Every row gives one point. Before rounding, the points of a table are all equally far from one centre. They may lie mostly on one side of it. Where is the centre, to within rounding?
In the rows, 128 means zero.

Points (6 x 2):
153	188
134	101
82	199
133	203
74	111
166	156
Centre: 111	152

Points (8 x 4):
142	139	85	173
94	119	76	189
109	79	107	212
156	128	89	160
122	64	78	187
103	75	118	135
119	54	94	180
135	81	85	206
Centre: 121	100	106	170

Points (15 x 9):
152	124	120	159	139	179	122	164	184
111	104	209	125	113	120	87	184	103
140	121	158	120	128	67	84	169	96
109	63	101	145	118	110	107	186	70
75	105	93	153	132	53	143	240	172
43	136	172	112	180	146	152	196	150
36	138	111	131	150	95	158	219	91
110	68	130	163	121	40	166	196	88
160	147	128	120	73	94	179	138	165
128	157	51	124	86	120	142	196	140
109	121	136	170	195	96	96	180	137
81	76	187	165	156	90	102	203	155
123	118	189	134	89	131	94	218	194
57	82	165	134	131	115	160	209	214
94	134	112	166	182	81	98	197	120
Centre: 120	113	140	129	125	117	159	203	136

Points (19 x 12):
119	128	115	88	191	86	148	167	127	100	71	92
100	135	110	129	148	91	142	167	184	113	86	20
121	167	138	169	187	39	116	113	186	130	120	33
69	147	187	118	152	98	180	155	159	160	165	73
106	142	160	133	160	166	136	112	208	102	66	37
60	170	158	130	185	91	168	191	172	125	146	76
86	204	177	144	167	139	173	93	185	71	123	61
86	168	168	139	127	87	188	141	188	96	160	44
148	141	198	82	178	135	183	126	191	152	125	79
47	110	137	154	177	102	102	75	165	104	107	81
75	207	205	161	192	88	107	149	184	115	97	75
95	135	193	177	199	102	179	112	138	180	138	79
117	141	214	135	156	151	200	136	187	89	79	96
110	134	145	168	211	102	199	127	160	110	52	64
119	152	152	144	166	152	148	97	178	104	186	46
141	179	130	126	174	158	166	168	172	136	171	99
64	161	155	125	180	127	97	94	199	125	158	61
58	152	126	114	168	129	160	164	153	65	124	72
101	147	146	98	193	96	126	164	169	66	160	64
Centre: 118	151	156	143	159	106	140	125	163	120	110	96

Points (27 x 20):
139	125	115	28	165	107	156	162	120	115	105	167	108	92	61	97	143	156	153	100
113	86	112	100	161	143	107	131	143	176	131	68	112	58	96	79	95	122	101	150
134	144	164	30	129	142	125	103	82	111	100	134	71	98	78	101	106	94	125	149
145	53	94	55	148	89	139	218	136	134	119	86	115	138	83	91	86	126	132	127
145	116	102	38	170	94	116	212	98	153	118	85	94	96	137	78	130	131	145	98
169	111	137	58	107	130	133	196	156	109	101	87	114	88	73	88	64	84	140	131
96	94	164	89	136	106	197	133	133	139	113	92	102	149	80	128	98	111	136	74
148	69	98	62	138	127	104	158	160	104	149	104	146	101	82	87	110	142	89	187
107	94	157	63	128	88	171	147	92	170	106	111	116	57	47	143	108	166	170	163
167	111	100	80	132	104	100	200	117	122	139	97	107	103	53	68	88	121	141	100
119	71	181	42	158	98	146	167	121	124	152	117	97	65	98	57	128	151	112	85
160	83	152	44	73	92	160	164	203	130	97	112	91	81	77	86	118	161	148	133
142	85	157	65	109	126	77	100	122	129	87	104	164	98	60	134	102	153	162	175
173	115	96	37	163	59	138	177	152	192	80	86	127	125	94	89	81	131	140	140
136	113	169	52	135	138	185	160	80	148	143	69	139	104	115	92	116	83	130	131
163	90	92	7	121	143	99	115	88	141	128	89	101	77	89	92	120	138	140	162
136	49	137	71	180	84	88	152	160	199	118	123	178	89	101	98	117	153	136	146
130	168	133	42	118	140	115	198	165	136	136	115	119	71	112	102	151	115	159	127
119	85	156	65	152	58	121	190	70	170	49	120	128	92	113	87	72	112	119	109
117	71	120	105	134	124	171	177	142	145	123	72	86	71	83	128	107	94	112	119
113	98	109	113	156	114	101	164	147	146	91	68	89	72	77	100	100	100	124	129
161	85	111	72	138	112	151	173	139	157	119	120	119	66	70	61	120	209	112	146
127	135	153	50	180	132	131	165	110	174	99	77	96	93	95	98	153	142	140	129
111	116	167	10	157	72	116	152	155	131	102	80	88	83	92	105	145	142	162	137
127	132	100	92	184	99	113	129	101	180	122	168	171	105	82	76	132	121	119	126
159	105	106	52	151	132	73	144	102	106	118	132	98	63	89	131	38	169	167	115
163	90	116	46	150	65	145	162	164	167	140	102	145	87	114	92	120	155	47	98
Centre: 135	105	136	71	113	92	127	137	125	147	127	135	117	105	131	114	91	138	133	132
